Each row of a before or after table is a point. The points were changed in one or more steps. Then noise was added and the rows were shuffled. The steps act on columns, c1 being the first. What was done? A step turns or swaps two columns, mirrors them in a line or flattens them onto one, adds a multiple of one to another, or multiplies or shifts one. Angles are multiples of 10 degrees, from the lower column toward the higher: turns from -170 to 170, lines from 10 to 170 but not 90. Use the fewest steps. Two steps may share a column if one is a turn and the other turns, adds or multiplies; they go together, in the order done. Otherwise the lowest column goes first.

Before, 12 rows:
[[-11 -41]
 [-47 -49]
 [ 25 -16]
 [  6 -31]
 [ 26 -44]
 [ 25 -45]
 [ 36  45]
 [ -9 -22]
 [ 30  59]
 [-81  92]
 [ 15 -37]
 [ 19 -27]]
After:
[[-30  -2]
 [ -1 -59]
 [-50  15]
 [ -9  20]
 [-22  18]
 [  7  67]
 [-32   5]
 [-22  35]
 [-42  21]
 [ 13 -62]
 [122 -17]
 [-52  17]]
Steps: turn c1 and c2 by -140 degrees

Before, 10 rows:
[[-28 -81 -13  -3]
 [-14  -6 -15 -25]
 [ -8  10  -6   6]
 [ 11  11 -34  27]
 [  4 -16  83   7]
 [ -8 -25   7  14]
 [-18  -7 -30 -26]
 [ 36 -46 -25 -27]
 [ 66 -12 120   1]
 [-27  -5   5   8]]
After, 10 rows:
[[  21  -81   -5  -13]
 [  36   -6   56  -22]
 [  33   -8   43  -36]
 [ 115  -13  121  113]
 [  53  -16   66   81]
 [  40  -26  -32   11]
 [  60   11 -112  -22]
 [  23   -4  -17    8]
 [  43   10  -23   -3]
 [  84  -45   50  -34]]
Steps: shift c1 by 50; turn c3 and c4 by 70 degrees; multiply c3 by 3

Before, 12 rows:
[[  40   47    5   29  -37    5]
 [  43  -46   42    7  -17   14]
 [   7  -11  -47  -26   23    4]
 [ -12   35  -32   50  -69  -12]
 [ -52   28   -4  -17   22   72]
 [-121  -28  -84  -70   29    6]
 [  12  -27   41   27  -32   21]
 [  39  -26   86  -25  -73   -2]
 [  -1  -54    2   33   64   -5]
 [  -9  -26  -27  -18    1   20]
 [  -8  -26   -8  -11   65  -11]
 [ -61   26  -38    1   77  -20]]
After, 12 rows:
[[ -52   28    9    8   22  -74]
 [  -9  -26    3  -16   65    7]
 [  43  -47  -35   24  -18   -9]
 [   6   -9   37  -37   23  -11]
 [ -13   35   45   29  -69   28]
 [  -1  -54    8   28   63   18]
 [ -61   24   31  -19   76   20]
 [  38  -26  -89    6  -72   -7]
 [  40   46    6   27  -37    6]
 [  13  -28  -27   45  -32  -10]
 [-120  -29   58  -89   31  -28]
 [  -8  -24   23  -20    1  -25]]
Steps: turn c4 and c6 by 160 degrees; turn c3 and c4 by 160 degrees

Before, 9 rows:
[[ 40 -14  40 -34  60  70 -23 -24]
 [ -4  -9   2  49 -14  74 -52 -43]
 [ -7  26  67   0 -26  56  90  47]
 [ 49  21 -16  54 -65   2  19  60]
 [-15  25  15 -46 -17 -27 -40 -14]
 [-17  59 -24  65 -18 -43  43  43]
 [-27  -8  -3  31  -7  76 -34  35]
 [ 15 119 -15 -36  11 -19  -5   6]
 [ -5 -13 -42 -46   4  25  -7 -53]]
After (9 x 8):
[[-23  94  -9 -36  37 -20 -10  -5]
 [-22  -7 -39 -39  34  21  53   8]
 [ 26  -3 -25  34 -32  77 -11 -63]
 [ 20  15   5 -41   5 -20  34 -24]
 [-45  15  22  60 -98   4 -61 -17]
 [ -4  50 -35  74 -68 -44 -65  26]
 [  6 -12  -5  58 -49  75  74 -38]
 [ -2  -9  55 -40  77  63  42 -24]
 [ 45  10  45  -3 -22  48 -80  42]]
Steps: mirror c1 and c3 in the line at 70 degrees; multiply c2 by 0.7; add -0.7 times c4 to c5; add -0.3 times c6 to c7; turn c7 and c8 by 120 degrees

Before:
[[ 72  36  -7 -25   1  17 -17  26  21]
 [-43 -73  -8 -53   5 -51  15  17 -15]
 [-56   1 121 -45  11 -30  -2  17  18]
 [ -9  48  -3 -42 -40   7  49 -21  12]
 [ -7   6   2 -32  24   8   2 -70  30]
 [ 17   8  -2 -35 -52   9   5 -46  -2]
 [-61  56  36 -18   3  15 -12 -59  -7]
 [ 55 -19 -12  28   8  18   4   9  12]
 [-16  26  26   8   6 -46  -7 -32   9]
 [ 41  -8  27   3   8 -36  38  -8 -69]]
After:
[[-55   2 121 -33   2 -31   1 -19  19]
 [ -5   3   0  48  16  10   4 -56  29]
 [-14  -3  25  29  -4 -47  27 -12   8]
 [ 54   0 -11   3  -2  18 -21  23  12]
 [-46   3  -8 -33  -6 -51 -76 -25 -15]
 [ 72  -9  -7 -32  -9  20  36  -2  22]
 [ 42  38  26   9  -2 -33 -15  -4 -71]
 [ -7  55  -1   4 -49   8  39 -36  12]
 [-64  -1  37  44  -6  17  57 -41  -7]
 [ 17   8  -2  28 -60  11   7 -44  -4]]
Steps: mirror c2 and c7 in the line at 40 degrees; multiply c4 by 0.7; turn c4 and c8 by 60 degrees; shift c5 by -10

Before:
[[ -12  -39   -6  -59  -35  -51  -19   17    2    0  -27  -66]
 [ -17  -30  -45  -45  -41  -13   50   14  -23  -26   48   40]
 [   2 -121   16  -63  -23  -29   34  -38   16  -39   21   13]
 [  92   36  -19  -71  -31  -28  -42   13  -45  -19   32   43]
 [ -11  -40    1  -53  -32   14  -49   22   16  -12    0   35]
 [  30   72   55   -4   56  -40  -73  -28  -49   36  -56   21]
 [ -39  -71   37  -24   64   43   12   17   -6   29  105  -35]
 [  50  -70   25  -17  -65  -33    3    8  -23   91   -5    2]
 [  14  -15  -28   46   -5  -35   36    2   81   14   48   67]
 [  39   -7   75   -3   -7   -4  -38   60    4  -78  -43   71]
 [  28   13   11    2   10   26   -8  -35   -5  -59  -24   10]]
After:
[[  28   70   53   -7   55  -41   73    1  -34  -34  -57   20]
 [  16  -11  -27  -44    3  -36  -26   13   63   26   48   68]
 [ -16  -27  -48   50  -43   -7  -40   16  -13   34   47   39]
 [ -39  -71   40   13   64   45   19  -10   -4   30  104  -34]
 [ -10  -39    1   57  -31   14   35   -2   13  -37    4   37]
 [   3 -125   15   74  -23  -36  -32   -3   11   18   24   10]
 [  93   37  -21   74  -33  -23   31   20  -29  -24   31   45]
 [ -11  -36   -7   52  -36  -48   27   21    0   -1  -27  -72]
 [  48  -68   22  -15  -65  -27   68   15  -19   62   -8    3]
 [  40  -10   73   30  -10    2  -32   24    4  -74  -42   75]
 [  26   11    9   18   15   17  -37  -18   -3  -42  -22    8]]
Steps: turn c4 and c10 by 160 degrees; turn c7 and c10 by 130 degrees; multiply c8 by 0.4; turn c6 and c8 by -20 degrees; multiply c9 by 0.7
